Every row gives one point. Each copy is the shape, with its points in the same order, turned, moved and blurred by noise. Say if it was mirrored as well.
In the rows, zero is written as 128.

Shape (7 x 2):
[[123 119]
 [168 131]
 [110 103]
 [119 128]
 [123 216]
 [119  99]
 [116 122]]
Copy 1, 7 rows:
[[141 131]
 [105 161]
 [162 129]
 [136 118]
 [ 61  76]
 [157 141]
 [145 124]]
Copy 1 is: only turned
Copy 2:
[[113 120]
 [155 117]
 [ 95 123]
 [114 131]
 [163 211]
 [102 112]
 [102 131]]
Copy 2 is: only turned

Shape:
[[ 91 112 127]
 [110 148 106]
 [ 85 140 134]
 [158 113 132]
 [215 142 105]
 [110 157 100]
 [104 158 129]
 [126 115 106]]
Copy 1:
[[119 105 141]
 [113 108  96]
 [132  92 121]
 [122 168 117]
 [111 205  61]
 [111 103  87]
 [137 101 100]
 [100 133 118]]
Copy 1 is: mirrored
Copy 2:
[[152 117  81]
 [112 156  92]
 [148 146  90]
 [109 110 131]
 [ 52 108 164]
 [112 158  92]
 [138 156 105]
 [116 115  94]]
Copy 2 is: mirrored

Shape, 6 rows:
[[112  93 121]
 [116  90 152]
 [136 133 116]
 [141 155  87]
 [100 177 124]
 [101 127 199]]
Copy 1:
[[118 147 136]
 [ 92 150 109]
 [150 121 121]
 [177 115 132]
 [138  82 166]
 [ 63  88 122]]
Copy 1 is: only turned
Copy 2 (6 x 3):
[[154 149 123]
 [139 149 144]
 [119 136  96]
 [116 125  60]
 [107  84 109]
 [101 128 186]]
Copy 2 is: only turned

Shape:
[[150 127 108 127]
 [141 116 136 124]
 [148 133 104 128]
 [126  99 130 171]
 [132 102 143 142]
 [119 112 153 156]
 [134 121 105 173]
 [ 16 120 146 135]
 [ 97 190 142 136]]
Copy 1 (9 x 4):
[[132 151 160 143]
 [151 138 139 118]
 [122 148 154 145]
 [134  85 128 125]
 [153 116 127 110]
 [137 107 115 100]
 [115 106 145 145]
 [ 89 124  18 105]
 [ 75 157 122  89]]
Copy 1 is: only turned
Copy 2 (9 x 4):
[[170 131 114 120]
 [152 156 119 123]
 [170 125 120 125]
 [145 158 101 170]
 [129 170 114 139]
 [135 169 123 154]
 [162 143 108 164]
 [ 55 121 177 180]
 [153 138 199 147]]
Copy 2 is: mirrored
Copy 3 (9 x 4):
[[148 111 131 114]
 [128 124 140 135]
 [144 120 123 110]
 [122 105 103 163]
 [123 119 131 160]
 [101 118 127 159]
 [131  92  96 134]
 [ 48 195  79 154]
 [ 62 123 119  87]]
Copy 3 is: mirrored
Copy 4:
[[152 140 147 132]
 [129 135 136 118]
 [161 141 143 135]
 [118 140  91 150]
 [112 134 117 125]
 [120 133  93 117]
 [149 147  94 156]
 [129  36  54 110]
 [184 112  91  75]]
Copy 4 is: only turned

Shape:
[[152 194 121 111]
 [ 96 133  54 145]
 [125 102 143 106]
 [218 116 125 131]
 [ 99 142 141 111]
 [114 124 144 130]
 [122 111 146 142]
 [ 87 130 131 125]]
Copy 1:
[[192 132 144 110]
 [131 142  71 180]
 [ 92 131 124  94]
 [138  45 109  83]
 [123 157 145 121]
 [102 138 143 121]
 [ 92 113 139 126]
 [ 95 154 135 137]]
Copy 1 is: only turned
Copy 2, 8 rows:
[[120 136 200 115]
 [196 157 127 135]
 [107 130  98 114]
 [ 62 170 148 181]
 [133 110 132  96]
 [127 108 119 121]
 [114 113 107 140]
 [148 103 116 108]]
Copy 2 is: mirrored

Shape (11 x 6):
[[143 154 143 185 123 147]
 [179 145  87 131 150 165]
 [120 125  86 125 142 121]
 [104  88 151 133 156 164]
 [130 136 126 150 161 117]
 [116  89 103 142 131 145]
 [109 113 146 149 119 141]
 [141 123 101 126 144 139]
 [103 135 120 125 126 163]
 [241 173 158 125 110  53]
 [ 91 170  93 116 145 121]]
Copy 1, 11 rows:
[[146  68 132 119  89 125]
 [197 117 131 160 134 112]
 [120 119 128 158 154 109]
 [112 118 182 153 115 165]
 [123 106 152 133 112 100]
 [116 104 148 153 159 146]
 [109  98 139 127 112 150]
 [146 124 138 149 141 118]
 [121 116 123 165 109 148]
 [186 142 101  17 118  61]
 [102 130 105 172 113  88]]
Copy 1 is: only turned
Copy 2:
[[ 83 129 121 133 100  76]
 [158 179  93 129 102  99]
 [148 137 131  91 122 132]
 [154  90 141 117 153  69]
 [111 143 142 113 137 102]
 [162 107 138 108 108  97]
 [118  87 135 123 124  94]
 [150 145 119 116 123 112]
 [137 105 100  96 134 100]
 [ 73 186 127 219 111 181]
 [118 136 108  63 150 136]]
Copy 2 is: only turned
Copy 3 (11 x 6):
[[111 151  96  99  87 133]
 [126 152  79  78 174 104]
 [135 111 122 123 161 126]
 [154 170 142 160 141 122]
 [116 117 102 142 134 117]
 [170 132 130 126 142 135]
 [132 153 146 131 109 128]
 [138 127 122 114 162 114]
 [124 161 146 124 151 142]
 [ 70  80 104  61  83  17]
 [ 81 108 142 128 164 151]]
Copy 3 is: only turned

Shape (14 x 8):
[[130 173 107 152 205 138 131 146]
 [211 125 220 142 164 195 104 153]
 [115 134 108 158 106 115 101 164]
 [125 105 115 162 124 139 121 123]
 [ 98 108 144 105 135 116  94 172]
 [ 98 104 128 162 155 126 120 150]
 [121 131 131 113 111 139  95 157]
 [104 171 146 147 115 105 176 160]
 [133 117 160 150 132 113 199 165]
 [118 133 119  69 149 118 154 144]
 [148 112 178 134 109 101  99 103]
 [181 120 183 146 141 116 122 164]
 [105 143 122 138 108 148 112 121]
 [122 134 110  95 121 101 126 133]]
Copy 1, 14 rows:
[[109 167 161  83  90 168 120  82]
 [110 157 157  22 214 157 170 155]
 [ 87 148 143 159 128 144 103 147]
 [102 111 174 132 129 125 124 135]
 [ 78 110 114 142 145 190 126 135]
 [ 74 110 164 120 108 161 121 136]
 [ 97 129 122 141 165 156 114 127]
 [112 136  99  99  90 132  77 157]
 [ 96 113 105  76  90 117 131 171]
 [123 104  81 118 115 155 137  94]
 [151 103 151 127 161 166 133 181]
 [113 151 132  85 149 159 161 180]
 [115 116 151 134 147 136  85 121]
 [132 114 107 152 123 151 125 117]]
Copy 1 is: mirrored
Copy 2, 14 rows:
[[ 96  90 135 159 109 101 146  75]
 [201  27  82 172 153  81 101 147]
 [108 155 144 169 157 135 153 139]
 [146 123 153 132 138 130 153 135]
 [ 93 116  95 122 171 130 157 155]
 [124 109 142 131 158 124 180 119]
 [129 136 104 144 164 114 129 145]
 [123 120 104 163 136 200 139  86]
 [146  73 119 148 113 194 172 115]
 [ 96 119  81 110  95 144 123 127]
 [140  99 153 127 161 150  93 174]
 [146  58 117 179 143 138 122 157]
 [146 153 132 131 155 132 125 120]
 [101 142 114 119 123 148 117 141]]
Copy 2 is: mirrored
Copy 3:
[[163 100 119 142 144  87 147 205]
 [ 69 166 141 169 173 127  52 228]
 [129 142 149  94 158  85 147 122]
 [114 130 157 144 120  88 139 130]
 [ 87 142  90 110 149 109 153 124]
 [111 138 121 147 136  63 159 141]
 [106 137 122  98 145 116 123 132]
 [191 172 109 131 142  98 128 127]
 [166 167 106 194 157 104 111 118]
 [136 112  82 141 130 147 139 125]
 [ 90 189 157 140 128 143 147 142]
 [112 175 133 160 189 125 118 168]
 [126 135 143 103 107 100 127 130]
 [136 122 120 118 128 141 156 112]]
Copy 3 is: mirrored

Shape (12 x 8):
[[ 94 151 104 102  54 128 164 133]
 [149 130 101 112  71 116 115 114]
 [146 128  99 104 108 132 149  30]
 [108 122  99 149 127 149  80 109]
 [ 93  89 127 131 123 152 109 127]
 [135 101 213  96 138 150  81 111]
 [148 113 118 121 112 136 142 105]
 [145 139  98 134 131 151  98 153]
 [145 128 148  95 135  96 107 135]
 [118 137 158 241 132 111  98 153]
 [124 147 101 138 141 137  93 134]
 [ 88  95 129 100 104 135 104 148]]
Copy 1 (12 x 8):
[[ 69 118 108 111 162 192 105 139]
 [113  89 125 118 163 151 140 164]
 [157  71 119  76 142 125  75 150]
 [123 156 118 102 160  91 149 128]
 [123 154 118 118 168 123 135  82]
 [187 152 201 137 141 150 138  85]
 [135  92 118 111 135 137 130 116]
 [116 146 108 138 116 116 165 137]
 [121 109 171 157 123 135 137 123]
 [ 74 151 166  58 110 107 222  93]
 [110 146 121 122 129 103 149 136]
 [105 148 133 148 179 140 132  96]]
Copy 1 is: mirrored
Copy 2, 12 rows:
[[114 144  99  55  82 128 173  91]
 [113 177 110  78 133 157 140 115]
 [ 62 196 105 140 106 139 112  81]
 [134 150 103 150 115 155 142 162]
 [146 145 135 127  91 120 131 156]
 [116 125 222 133 116 159 108 146]
 [107 160 123 110 130 119 118 113]
 [130 116  96 109 147 148 125 155]
 [147 130 153 104 137 165 103 101]
 [183 122 140 168 185 119 208 140]
 [137 120  97 133 133 160 133 140]
 [157 142 140  90  81 140 129 149]]
Copy 2 is: mirrored
Copy 3:
[[104 163 124  91 123 199 158 151]
 [102 139 142 157 111 175 142 161]
 [139 214 143 174 131 139 122 151]
 [103 120 168 142 139 128  87 117]
 [116 110 123 109 150 132  89 141]
 [154  88 115 121 101  60 130 175]
 [133 146 109 156 121 149 121 136]
 [127 102 141 139 101 162  98 100]
 [159  95 128 143 116 137 163 144]
 [ 47  95 109 135 123  84 135  48]
 [128 110 169 138 116 147 115  96]
 [124  91 130  99 138 147 121 162]]
Copy 3 is: only turned
Copy 4 (12 x 8):
[[126 134 163 133 179 182  93 184]
 [124 102 107 133 144 181 123 162]
 [ 90  25 144 133 157 152 119 133]
 [101 121  92  86 154 127 116 131]
 [ 80 151 118  97 141 130 106 120]
 [111 145  90 167 124 126 122  46]
 [103  95 133 134 121 144 121 137]
 [125 137  90 115 146 120 150 159]
 [158 134 121 133 121 160 146 109]
 [177 149  84  79 108  71  67 141]
 [128 131  99  93 156 124 144 141]
 [ 94 171 123 107 149 173 116 110]]
Copy 4 is: mirrored

Shape, 13 rows:
[[162  81 132 131 152  84 168 176 127]
 [ 91  95 101 107 153  86  92 164 109]
 [155 144 129 163 150 110 127 126 129]
 [109 145 125 112  97 120  85 120 120]
 [156 115 158 162 102 161 166 182 110]
 [102  99 149 103  83 119 117 100 165]
 [120 107 106 122 148 164 119 148 129]
 [155  71 108 115 132 102  86 112 147]
 [ 74  79 186 131  83 152  90  96 112]
 [129 103 153  83 142 135 132 168 110]
 [135 138 114  90 142 134 135 108  96]
 [ 83 148 135 157  88 143 122 128 170]
 [154 142 182 134 129 100 160 172 172]]
Copy 1:
[[136 195  93  95 127  98 149 133 132]
 [137 153 129 157 146  36  99 122 119]
 [121 125 111 150 126 120 160  96 127]
 [127  96 137 175 137 103  86 135 127]
 [124 136  90  74 127 153 108 112  86]
 [141 106 171 116 133 118  96 174 152]
 [140 147 147 131 168 111 102  87  97]
 [107 164 178 153 109 101 122 142 142]
 [138  78 169 105 106 113  46 123 158]
 [132 158 108 123 176 108  82 123 145]
 [165 139 124 172 157 129 108  97 150]
 [143  45 145 126 144 118 123 134 100]
 [106 121  91  91 154 132 160 153 142]]
Copy 1 is: only turned
Copy 2 (13 x 9):
[[121 175 154 146 161 111  98 199  92]
 [165 121 153 120 110  96  80 200 143]
 [118 154 146 103 137 122 129 125 117]
 [143  95 120 110 123 114  79 116 152]
 [106 165 107 136 154 178  78 148  80]
 [ 92  91 108 144 150 120  84 140 188]
 [133 126 114 152  88 141 112 159 127]
 [100 125 147 148 102  63  82 157 145]
 [ 78  91  83  90 106 147  58 158 185]
 [136 127  76 133 128 117  98 183 117]
 [123  88 109 115 115 110 132 148  94]
 [120 123 123 137 155 171  99 109 188]
 [118 190  95 133 199 127 117 143 122]]
Copy 2 is: only turned
Copy 3:
[[ 73  61 128 104 104 165 146 165  97]
 [141 147 118  95 128 183 142 176 131]
 [124  92 101 129  87 114 121 132  99]
 [155 130 139 123 125 113 122 109 161]
 [ 51  90 123 154 136 112 136 119 120]
 [151 108 196 138 112 117 123 127 153]
 [123 130 111 163 133 159 154 124 112]
 [156  78 136 140 109 186 109 145 134]
 [141 139 195 165 172  87  93 149 144]
 [119  98 130 117 169 142 165 134 113]
 [141 125 125 104 128 147 133  94 100]
 [126 141 157 169  82  99 150 130 153]
 [ 90  53 127 126  96  92 175 151 126]]
Copy 3 is: mirrored
Copy 4:
[[162 157 182 165  91 100 126 138 104]
 [144 128 208  95 140 112 138 117 150]
 [135 128 123 142 106 155 143 159 126]
 [142 113 126 118 165 145 125  94 166]
 [171 192 103 161 124 124 156 109  81]
 [139 108 106 122 158 104  66  92 134]
 [134 134 139  96 106 131 147  87 104]
 [157 117 156 114  85 136  77 107 159]
 [161 152 107  81 198 147  63  87 108]
 [168 128 174 142 135 129 135  78  88]
 [105 117 160 146 130 165 130  85 116]
 [127 120  66 101 164  95 130 119 129]
 [184 108 114 186 125  99 136 148  86]]
Copy 4 is: mirrored

Shape, 13 rows:
[[104 122 118 153 171 129  99 127 103]
 [142  99  70 112 123 158 134  89  99]
 [102 176 153 182 137 116 128 157 147]
 [115 131 141 135 149 104  96 106 148]
 [149 100  78 126 123 123 123  92  95]
 [ 97 137 126 158 121 166 146 157 162]
 [116 106  57  73 109 111 151 101  82]
 [144  90 120  82 118 189 173  88 114]
 [142  92  99 107 147 103 130 141  90]
 [111 143 123 137 132 142 103 171 188]
 [122 162  90 111 175 115 112 131 106]
 [161 144 103 128 111 164 177 146 159]
 [127 167 147 140 103 161 108 167 137]]
Copy 1, 13 rows:
[[150 165 135 136 110  89 144 128 100]
 [ 85  87 138 159 109  92 161 136 109]
 [201 147 156 114 102 161 119 100  93]
 [132 164 123 121 124 141 117 134  83]
 [ 89 101 142 166 125  89 146 122  90]
 [173 125 163 117 101 162 165 133 133]
 [ 47 111 138 152 118  92 157  88 140]
 [ 87  72 100 161  88 123 166 159 148]
 [116 131 116 169 144  91 147 104 125]
 [174 132 144  91 150 165 154 127 110]
 [127 152 116 109 110  91 157  81  86]
 [145  63 126 138 108 170 175 109 117]
 [183 100 137  88 116 142 123 123 123]]
Copy 1 is: mirrored
Copy 2:
[[122  78 171 150  78 121 138 110 138]
 [ 88 110  91 152 109 140 137 134  93]
 [129 119 215 151 133 121 149 121 208]
 [103 123 186 134  80 135 179 125 147]
 [ 80 107 108 144 103 149 138 100 108]
 [149 125 151 173 138  90 163 142 172]
 [ 76 150 103 185  99 162 102 109  93]
 [127 136  76 121 120 121 136 177 103]
 [121 134 128 139  88 133 114  80 109]
 [145 145 190 164 141  97 194 117 148]
 [ 94 113 189 158 108 128 110 107 100]
 [116 151 126 137 182  91 142 132 140]
 [163 122 181 156 161 142 165 131 158]]
Copy 2 is: mirrored
